Every row gives one point. Each copy is the shape, with its points in the same order, stretched, turned, moved and blurred by noise. Is it also mirrored, or only turned?

Shape (7 x 2):
[[ 50  46]
 [-32 -17]
 [-42   5]
 [-37  -1]
 [ 25  28]
 [-63   8]
 [ 60  10]]
Copy 1 (7 x 2):
[[ 37  37]
 [-33 -20]
 [-43   1]
 [-40  -7]
 [ 14  21]
 [-67   0]
 [ 51   8]]
Copy 1 is: only turned
Copy 2 (7 x 2):
[[ 57  -8]
 [-47 -18]
 [-41 -42]
 [-40 -33]
 [ 24 -11]
 [-55 -59]
 [ 41  26]]
Copy 2 is: mirrored
Copy 3 (7 x 2):
[[ 55 -46]
 [-28  25]
 [-35   6]
 [-28  12]
 [ 35 -16]
 [-55   5]
 [ 63   3]]
Copy 3 is: mirrored
Copy 4 (7 x 2):
[[ 43  46]
 [-20 -34]
 [ 11 -38]
 [ -3 -41]
 [ 35  24]
 [  8 -62]
 [  0  61]]
Copy 4 is: mirrored

Shape (8 x 4):
[[  1 -68  36  -1]
 [ 22 -37  39  13]
 [-33  35   3  14]
 [ -2  30 -25  37]
 [-22  46 -37 -19]
 [ 15 -61  78  40]
 [ 28 -15  58  -3]
 [ 17  28 -18   6]]
Copy 1 (8 x 4):
[[ 45 -56  24 -19]
 [ 48 -20  34 -19]
 [-20  24  -8  32]
 [ 12  48 -31  27]
 [-44  44 -34  -1]
 [ 74 -44  60   9]
 [ 32  -3  53 -20]
 [  6  45 -20  -7]]
Copy 1 is: only turned
Copy 2 (8 x 4):
[[ -6 -61  43  -5]
 [ 17 -39  37  22]
 [-30  44  32   1]
 [-21  23 -20   9]
 [-29  53  10 -47]
 [  9 -76  62  67]
 [ 29 -28  59  12]
 [ -1  25  -2  -6]]
Copy 2 is: only turned
Copy 3 (8 x 4):
[[-67 -87  25 -24]
 [-35 -46  33 -38]
 [  1  -4 -12  35]
 [ -7  19 -27  -3]
 [ 26  -7 -58  21]
 [-70 -49  86 -35]
 [ -9 -58  46 -30]
 [  5   8 -24 -20]]
Copy 3 is: mirrored

Shape (11 x 8):
[[-41  -3  59  20  19  38 -23  12]
 [-39  18 -12 -15   5 -23 -34   9]
 [-18  79   1   8 -20   3  35 -34]
 [ 24  26   4  -6 -30   6  15  -5]
 [ 38 -44   7  50   4   3  34  -7]
 [ 43  31   8  32 -18 -13  -9  17]
 [-64  29 -18  -7  14  49 -43   9]
 [  3 -18  99 -35  41  32  35 -36]
 [ 27  26  10   1  41 -12  70   9]
 [ 44  39   8  49 -15 -58  70 -58]
 [-50  33  52 -41 -26   5  39  10]]
Copy 1 (11 x 8):
[[ 14  31  51 -12  -2  76   4   3]
 [-50  -1 -14 -13  12  21   0  -3]
 [-34  36  44 -15 -15 -22  83 -31]
 [  3  14  23   0 -37 -24  17  -9]
 [ 76 -10  23 -18 -12  -6  25  46]
 [ 17  44   9 -35 -28 -25   7  27]
 [-41  15 -17  -9 -24  74  23 -26]
 [ 67  11  92  37  32  27  11 -55]
 [ 37  40  22  44  31 -29  54  11]
 [ 24  12  52 -45  26 -87  82  17]
 [-41  16  80  49  -3  17  22 -15]]
Copy 1 is: mirrored
Copy 2 (11 x 8):
[[-55  23  60  21 -24  -2 -63  15]
 [-43  18   6 -31  -1  -2   1  -3]
 [-31  79 -39  47   9 -22   5   4]
 [ 14  28 -11  30   0  -8 -14   8]
 [  7 -21  37  66  -7  -1  21  -4]
 [ 12  28  19  18 -21   7  -3 -35]
 [-79  41  18 -10  17  48 -37   8]
 [  1  -1  44  57  29 -77 -83  43]
 [ 20  48  41  49  48 -36  26  12]
 [ 12  33 -31  79   0 -68  62 -27]
 [-12  71  -1  15 -22 -54 -39  68]]
Copy 2 is: mirrored
Copy 3 (11 x 8):
[[-19 -35  64  25 -28  15 -34  25]
 [  1  36  16 -27  -6  -5 -22  11]
 [ 37  74  45  15 -44  13  42   5]
 [ 52   1  26  -4 -25  22  25 -11]
 [ 18 -39  -9  68  13   8  18 -32]
 [ 83   7   5  17 -15  27 -13  -4]
 [ -3  44  89 -17  14   1 -28   7]
 [-39 -84  38  25 -79  75  34  21]
 [ 35 -10 -13  39   0  38  59  38]
 [ 50  43 -48  67 -61  23  55 -20]
 [  5  -9  64 -15 -66 -19  43  36]]
Copy 3 is: mirrored
Copy 4 (11 x 8):
[[-49 -27  -4  -9  68  43  13  33]
 [-45 -21 -20 -14   4 -55  14  22]
 [-46  54 -10  48 -24  11   6  30]
 [  1  17   4  12 -26   7 -15  18]
 [ 62 -19   2  62  25  25  10  -7]
 [ -2  15  21  40   1  -9 -50   8]
 [-83 -24 -78 -31  25   4  15  19]
 [ 17  28  46 -39  54  62  45  24]
 [ 51  63  -7  46  22  -8  11  50]
 [ 36  61  52 118 -18 -10   8  -9]
 [-33  14  15 -14 -16  15  35  88]]
Copy 4 is: only turned
